Rows are points. Examples show where two turns around zero, p and q, send a point. Where does a point land after both, in the order given? Backwards means that the second turn is done in reverse. Each puzzle has new turns, and all numbers are rounded.

Turn p:
[0.18 0.09] => [0.18 0.09]
[ 0.12 -0.07] => [ 0.12 -0.07]
[0.13 0.25] => [0.13 0.25]
[-0.12 -0.42] => [-0.12 -0.42]
[-0.31  0.14] => [-0.31  0.14]
Turn q:
[ 0.24 -0.40] => [0.00 0.47]
[0.11 0.06] => [-0.13  0.01]
[-0.16  0.18] => [ 0.04 -0.24]
[-0.19  0.16] => [ 0.08 -0.24]
Where do these land?
q, then p: [ 0.32 -0.24] => [-0.15  0.37]
q, then p: [0.09 0.22] => [-0.19 -0.14]
p, then q backwards: [-0.17  0.29] => [ 0.30 -0.16]
p, then q backwards: [-0.26 -0.03] => [0.21 0.16]
q, then p: [ 0.03 -0.23] => [0.10 0.21]

Turn p:
[-0.06  0.05 -0.17 -0.08] => [ 0.04 -0.14  0.05  0.13]
[-0.09  0.01 -0.28  0.24] => [-0.07 -0.35  0.06 -0.11]
[0.16 0.32 0.01 0.04] => [-0.12  0.09  0.33  0.01]
[-0.04  0.24  0.30 -0.06] => [-0.24  0.28  0.05  0.11]
[ 0.03 -0.62  0.14 -0.13] => [ 0.39  0.12 -0.48 -0.15]
Turn q:
[ 0.07 -0.14 -0.12 -0.28] => [-0.20 -0.18  0.01 -0.22]
[ 0.19 -0.21 -0.08 -0.47] => [-0.41 -0.28  0.01 -0.24]
[ 0.23 -0.08  0.04  0.20] => [-0.12  0.28  0.09  0.05]
[-0.07  0.12 -0.08 -0.18] => [ 0.02 -0.16 -0.16 -0.07]
[ 0.14 -0.02 -0.15  0.43] => [ 0.11  0.46  0.06 -0.06]
[-0.41  0.02  0.15  0.01] => [ 0.31 -0.24  0.11  0.15]
[-0.16  0.30  0.24  0.29] => [ 0.29  0.12 -0.10  0.38]
Where do these land?
p, then q: [ 0.05  0.25 -0.09 -0.35] => [0.07 0.31 0.07 0.30]
p, then q: [-0.21 -0.24 -0.02  0.20] => [ 0.00 -0.12  0.06 -0.35]
p, then q: [ 0.20 -0.01 -0.28  0.20] => [-0.30 -0.17  0.19  0.07]
q, then p: [ 0.10  0.36  0.20 -0.17] => [-0.01 -0.43 -0.02 -0.16]
q, then p: [-0.31 -0.38 -0.04  0.40] => [-0.04  0.60  0.16 -0.10]
q, then p: [ 0.07 -0.16  0.15 -0.09] => [-0.13  0.04 -0.20 -0.02]
q, then p: [ 0.11  0.17  0.07 -0.19] => [ 0.01 -0.27 -0.09 -0.01]

Turn p:
[ 0.15 -0.27  0.12  0.30 -0.06 -0.15 -0.44  0.06] => [-0.27 -0.31  0.15 -0.18 -0.08  0.11  0.33  0.25]
[-0.13  0.02 -0.36  0.02  0.15  0.00 -0.17  0.13] => [-0.04  0.09  0.06  0.08  0.25  0.00 -0.10  0.35]
[ 0.32 -0.14 -0.27 -0.20  0.25  0.10  0.31 -0.19] => [ 0.22  0.04  0.11  0.39 -0.02  0.40 -0.22 -0.12]
[-0.04  0.12 -0.08  0.01  0.08 -0.20  0.11 -0.07] => [ 0.20 -0.09 -0.05  0.06  0.17 -0.05  0.00 -0.02]
[ 0.19 -0.04  0.26  0.12  0.24 -0.09 -0.21  0.18] => [-0.20 -0.13  0.31 -0.13  0.15  0.08  0.23 -0.11]
[-0.31  0.29  0.30  0.19  0.02  0.18  0.20 -0.23] => [ 0.18 -0.05 -0.06 -0.41 -0.05 -0.25 -0.31 -0.26]
[-0.28 -0.10 -0.37  0.24 -0.33  0.13  0.38  0.21] => [-0.18  0.04 -0.64  0.03  0.08  0.07 -0.34  0.16]
[-0.20 -0.16  0.26 -0.39 -0.15  0.01  0.14 -0.17] => [ 0.26  0.33 -0.16 -0.11 -0.28  0.02  0.18 -0.17]
[ 0.31  0.28  0.14 -0.29 -0.19  0.03 -0.31  0.07] => [-0.17  0.07  0.28  0.27 -0.22 -0.35  0.22 -0.10]
Turn q:
[ 0.25  0.02  0.06  0.20  0.24  0.00 -0.31  0.00] => [ 0.29 -0.14 -0.10 -0.03  0.04 -0.22 -0.30 -0.01]
[ 0.19  0.04  0.17  0.37 -0.11  0.12  0.17 -0.07] => [ 0.10  0.09 -0.13  0.18  0.19  0.22 -0.22 -0.25]
[-0.26 -0.25 -0.27  0.00 -0.03 -0.12  0.08 -0.02] => [-0.01 -0.09  0.00  0.16  0.02  0.09  0.33  0.27]
[ 0.42 -0.53 -0.12  0.04 -0.05  0.03  0.14 -0.10] => [ 0.50 -0.01 -0.09  0.13  0.08  0.01  0.38 -0.29]
[-0.37  0.10  0.10 -0.41 -0.09 -0.43 -0.14  0.15] => [-0.43 -0.11 -0.15 -0.40 -0.24 -0.05  0.20  0.28]
[-0.38  0.01 -0.01  0.00  0.09 -0.45 -0.12 -0.35] => [-0.18 -0.55 -0.05 -0.12 -0.08  0.22  0.05  0.30]
[ 0.28  0.23  0.04  0.12 -0.12  0.42 -0.24  0.29] => [ 0.14  0.44 -0.02  0.12 -0.14 -0.24 -0.40 -0.13]
[-0.30 -0.02  0.16 -0.13  0.00  0.20  0.19 -0.08] => [-0.37 -0.04  0.16  0.16  0.03  0.01  0.10 -0.13]
[-0.07  0.40  0.15 -0.10  0.11  0.12  0.15  0.36] => [-0.33  0.33  0.10 -0.19  0.19 -0.15 -0.22  0.02]
[ 0.24  0.00 -0.28 -0.10 -0.03  0.10  0.07 -0.18] => [ 0.29  0.07  0.27 -0.02 -0.08  0.11  0.09 -0.06]
Where do these land?
p, then q: [ 0.01  0.26 -0.41  0.29 -0.26 -0.31  0.03  0.13] => [ 0.26 -0.10 -0.23  0.13  0.29 -0.16  0.22  0.44]
q, then p: [-0.13 -0.05  0.38 -0.25  0.06  0.11  0.08  0.22] => [ 0.45  0.04 -0.17 -0.13  0.14 -0.12  0.04  0.12]
p, then q: [-0.19  0.06 -0.12  0.28  0.07 -0.13 -0.17  0.23] => [-0.12 -0.06  0.02 -0.10  0.19 -0.31  0.18  0.20]
q, then p backwards: [-0.12  0.33 -0.03 -0.01 -0.04  0.20  0.05 -0.07] => [ 0.13 -0.01 -0.07 -0.01  0.15  0.34 -0.09  0.05]
q, then p backwards: [ 0.22 -0.24 -0.23  0.40  0.06 -0.06  0.30 -0.14] => [ 0.03 -0.11 -0.22 -0.14  0.34 -0.41  0.25 -0.08]
p, then q backwards: [ 0.24  0.12 -0.20 -0.20  0.29 -0.10 -0.22  0.09] => [-0.15 -0.04 -0.30  0.07  0.19  0.30  0.24 -0.06]
p, then q: [ 0.17 -0.19  0.16  0.07 -0.14  0.50  0.07  0.03] => [-0.28  0.00  0.04  0.24 -0.47  0.12 -0.07  0.03]
q, then p backwards: [-0.07 -0.38 -0.02 -0.32  0.16  0.00 -0.04 -0.04] => [ 0.12  0.14  0.25 -0.02 -0.17 -0.32 -0.24 -0.01]
q, then p backwards: [-0.14  0.09  0.47 -0.27 -0.20 -0.21 -0.09 -0.45] => [ 0.31 -0.23  0.41  0.45 -0.22  0.19  0.13 -0.04]

Turn p:
[-0.05 -0.08  0.63 -0.26 -0.20  0.17  0.09 -0.09  0.27 -0.10  0.05] => [-0.04 -0.38 -0.31  0.41  0.06 -0.02  0.07 -0.19  0.26  0.34  0.01]
[-0.19 -0.40 -0.22 -0.12 -0.04 -0.12 -0.13 -0.14  0.03  0.22  0.10] => [ 0.08  0.07  0.14 -0.18  0.47  0.15 -0.17 -0.06  0.02  0.10 -0.17]
[ 0.10  0.00  0.04  0.09  0.05 -0.11  0.38  0.19 -0.04  0.36 -0.27] => [ 0.08  0.26  0.10  0.20 -0.28 -0.10 -0.32 -0.20 -0.20  0.08 -0.13]
[-0.18  0.00 -0.01 -0.18  0.06 -0.15 -0.44 -0.27 -0.04  0.31 -0.30] => [ 0.24  0.14 -0.26 -0.02  0.24  0.30 -0.34  0.28  0.16 -0.12 -0.14]
[ 0.38 -0.01 -0.01  0.19 -0.10 -0.30  0.09  0.28  0.24  0.03 -0.07] => [ 0.33 -0.09  0.25 -0.01 -0.38  0.12  0.03 -0.13 -0.22  0.15  0.03]
[-0.07  0.22 -0.17  0.39  0.30  0.35  0.05  0.41 -0.06  0.51 -0.18] => [-0.13  0.28  0.01  0.18 -0.22  0.07 -0.21 -0.29 -0.41 -0.64 -0.16]
[-0.09 -0.11  0.09  0.00 -0.17 -0.03  0.19 -0.33 -0.29 -0.10  0.16] => [-0.13 -0.07  0.15  0.04  0.20 -0.37 -0.04  0.19  0.20  0.16 -0.04]
[-0.03  0.37 -0.04 -0.07  0.11  0.27  0.14  0.01  0.33 -0.40  0.23] => [-0.29 -0.10 -0.17 -0.16 -0.27 -0.01  0.44 -0.22  0.27 -0.09  0.12]
[-0.35 -0.23  0.03 -0.15  0.29 -0.19 -0.01  0.23  0.05 -0.10 -0.39] => [ 0.15  0.52 -0.15  0.18  0.20  0.22  0.01 -0.12 -0.04  0.14  0.27]
[ 0.24 -0.07 -0.23  0.23 -0.02  0.06 -0.13 -0.38 -0.22 -0.36  0.28] => [-0.02 -0.16  0.21 -0.29  0.12 -0.27  0.40  0.40  0.03 -0.08 -0.13]
[ 0.39  0.17 -0.25 -0.10  0.17 -0.05 -0.17  0.14 -0.16 -0.19  0.34] => [-0.27 -0.12  0.12 -0.36 -0.21  0.18  0.22  0.30 -0.25  0.02  0.04]
[-0.24  0.18  0.29  0.01 -0.19 -0.08 -0.11 -0.17 -0.20 -0.04  0.16] => [-0.12 -0.21  0.04  0.19  0.10 -0.07 -0.15  0.23  0.32 -0.07  0.18]
[ 0.09 -0.05 -0.15 -0.03 -0.28  0.17  0.07  0.12  0.10 -0.15 -0.12] => [ 0.14 -0.12 -0.13 -0.19 -0.02 -0.21  0.05 -0.20 -0.13  0.03  0.12]
Turn q:
[-0.29 -0.31  0.11  0.33 -0.19  0.17  0.01 -0.41 -0.27  0.35  0.04] => [ 0.35 -0.38  0.24  0.16 -0.28 -0.14 -0.17  0.31  0.17  0.00  0.36]
[ 0.00  0.24  0.04 -0.40 -0.06 -0.25 -0.29 -0.06  0.20 -0.14 -0.17] => [-0.41 -0.07  0.13 -0.02  0.17  0.24  0.26  0.01 -0.14  0.21 -0.25]
[-0.06 -0.18  0.00  0.02  0.11 -0.22 -0.10  0.20 -0.02 -0.19 -0.22] => [-0.09 -0.11  0.05 -0.10  0.09 -0.15  0.12 -0.14 -0.31 -0.19 -0.05]
[-0.13 -0.15  0.19 -0.33 -0.21 -0.11  0.08  0.23  0.13 -0.23  0.30] => [-0.27 -0.02 -0.14  0.21  0.22 -0.38 -0.03  0.08  0.07  0.05 -0.34]
[-0.07 -0.07 -0.12  0.06  0.01  0.04  0.25 -0.05  0.28 -0.47  0.66] => [-0.28  0.55 -0.13  0.05 -0.06 -0.58 -0.07  0.11  0.22  0.14  0.03]
[ 0.18  0.29  0.25  0.12  0.32  0.04  0.08  0.06 -0.14 -0.03 -0.23] => [ 0.12 -0.05 -0.36 -0.36  0.07  0.25  0.08 -0.02 -0.13 -0.01  0.12]
[ 0.15 -0.36 -0.24 -0.10 -0.15  0.08  0.12 -0.15 -0.14 -0.24  0.68] => [ 0.06  0.36 -0.03  0.33 -0.31 -0.53  0.19  0.08  0.38 -0.01 -0.14]
[ 0.07  0.22  0.10  0.20 -0.11  0.13 -0.11  0.22 -0.04 -0.11 -0.42] => [-0.05 -0.26 -0.04 -0.31  0.19  0.19 -0.03 -0.35  0.05 -0.07  0.13]
[-0.10 -0.21 -0.19  0.02  0.17  0.44 -0.05 -0.30 -0.08  0.57 -0.09] => [ 0.30 -0.08  0.08  0.46 -0.36  0.36 -0.18  0.09 -0.03 -0.06  0.36]
[-0.11  0.38 -0.09  0.05  0.08 -0.08  0.08  0.15 -0.16  0.08 -0.21] => [ 0.20  0.04  0.03 -0.17  0.37  0.23  0.04 -0.07 -0.09  0.05  0.10]
[ 0.17  0.14 -0.02 -0.09 -0.04 -0.15  0.23 -0.02  0.18  0.01 -0.24] => [ 0.03  0.04  0.00 -0.17  0.00  0.13 -0.11 -0.16 -0.16  0.26 -0.21]
[ 0.19  0.02 -0.02  0.13  0.08 -0.10 -0.29  0.13  0.06  0.39 -0.09] => [ 0.03 -0.03  0.15 -0.09 -0.08  0.38 -0.09  0.07 -0.04 -0.35 -0.11]
Where do these land?
q, then p: [-0.18  0.30  0.08  0.17  0.48  0.36 -0.14  0.20 -0.25 -0.15 -0.07] => [-0.58  0.06  0.20 -0.39  0.02 -0.02  0.35 -0.06  0.03 -0.02 -0.07]
q, then p backwards: [-0.32 -0.19  0.18  0.28  0.27 -0.03 -0.06  0.08 -0.13 -0.23 -0.21] => [ 0.02  0.02 -0.16  0.09 -0.32  0.27 -0.14  0.29 -0.26 -0.26  0.00]
p, then q: [ 0.07  0.05  0.07  0.12  0.31  0.26 -0.23  0.05  0.32 -0.27  0.13] => [ 0.22  0.14 -0.17  0.08 -0.05 -0.29 -0.19 -0.28 -0.01  0.32  0.17]
q, then p: [ 0.01 -0.11 -0.17  0.01 -0.39 -0.33  0.13 -0.04  0.11  0.14  0.08] => [ 0.32 -0.05 -0.19  0.36 -0.14  0.16 -0.13  0.14  0.00  0.08  0.01]
p, then q: [-0.27 -0.05  0.23 -0.15  0.30  0.30 -0.08  0.19  0.01  0.09  0.15] => [ 0.07  0.14  0.07  0.04  0.04 -0.12 -0.04  0.03 -0.05  0.05  0.59]
p, then q backwards: [ 0.08 -0.01 -0.12 -0.04 -0.40 -0.26 -0.13 -0.41 -0.12  0.26  0.16] => [-0.09  0.09  0.30  0.26 -0.45 -0.25  0.14  0.01  0.03  0.29  0.05]
q, then p: [ 0.05 -0.08  0.22  0.05 -0.07  0.29 -0.24  0.21 -0.11 -0.10 -0.24] => [ 0.02  0.07  0.07 -0.17  0.38 -0.11  0.29 -0.09  0.12  0.13 -0.10]
p, then q: [-0.05  0.01 -0.12  0.02  0.35 -0.03 -0.23  0.38 -0.07  0.04 -0.11] => [ 0.11  0.09 -0.23  0.04  0.19 -0.01  0.20 -0.07  0.35  0.06  0.28]
q, then p backwards: [-0.05  0.18 -0.26  0.06 -0.61 -0.21  0.34 -0.17  0.19  0.36  0.02] => [ 0.00 -0.28 -0.01  0.00 -0.19 -0.64  0.25 -0.28  0.05  0.39  0.09]
q, then p: [-0.02  0.07 -0.28 -0.37 -0.26 -0.16  0.15 -0.30  0.16  0.02 -0.13] => [ 0.12 -0.01 -0.05  0.41 -0.08 -0.07 -0.38  0.00  0.00 -0.19 -0.29]
q, then p: [ 0.58 -0.25  0.35  0.07  0.23 -0.12  0.20 -0.28  0.03  0.11 -0.14] => [ 0.23 -0.19 -0.22 -0.43  0.12 -0.32 -0.40 -0.01 -0.29  0.18  0.16]
p, then q: [ 0.10  0.21  0.01 -0.22 -0.40 -0.39  0.22 -0.05  0.01 -0.07  0.20] => [-0.23 -0.20  0.15  0.28 -0.10  0.07 -0.25  0.28  0.09 -0.15 -0.36]
p, then q: [ 0.00 -0.14 -0.19  0.01  0.18  0.33  0.07  0.15 -0.16 -0.21  0.16] => [ 0.26  0.06 -0.07  0.06  0.26 -0.19  0.15  0.16 -0.18  0.22  0.11]
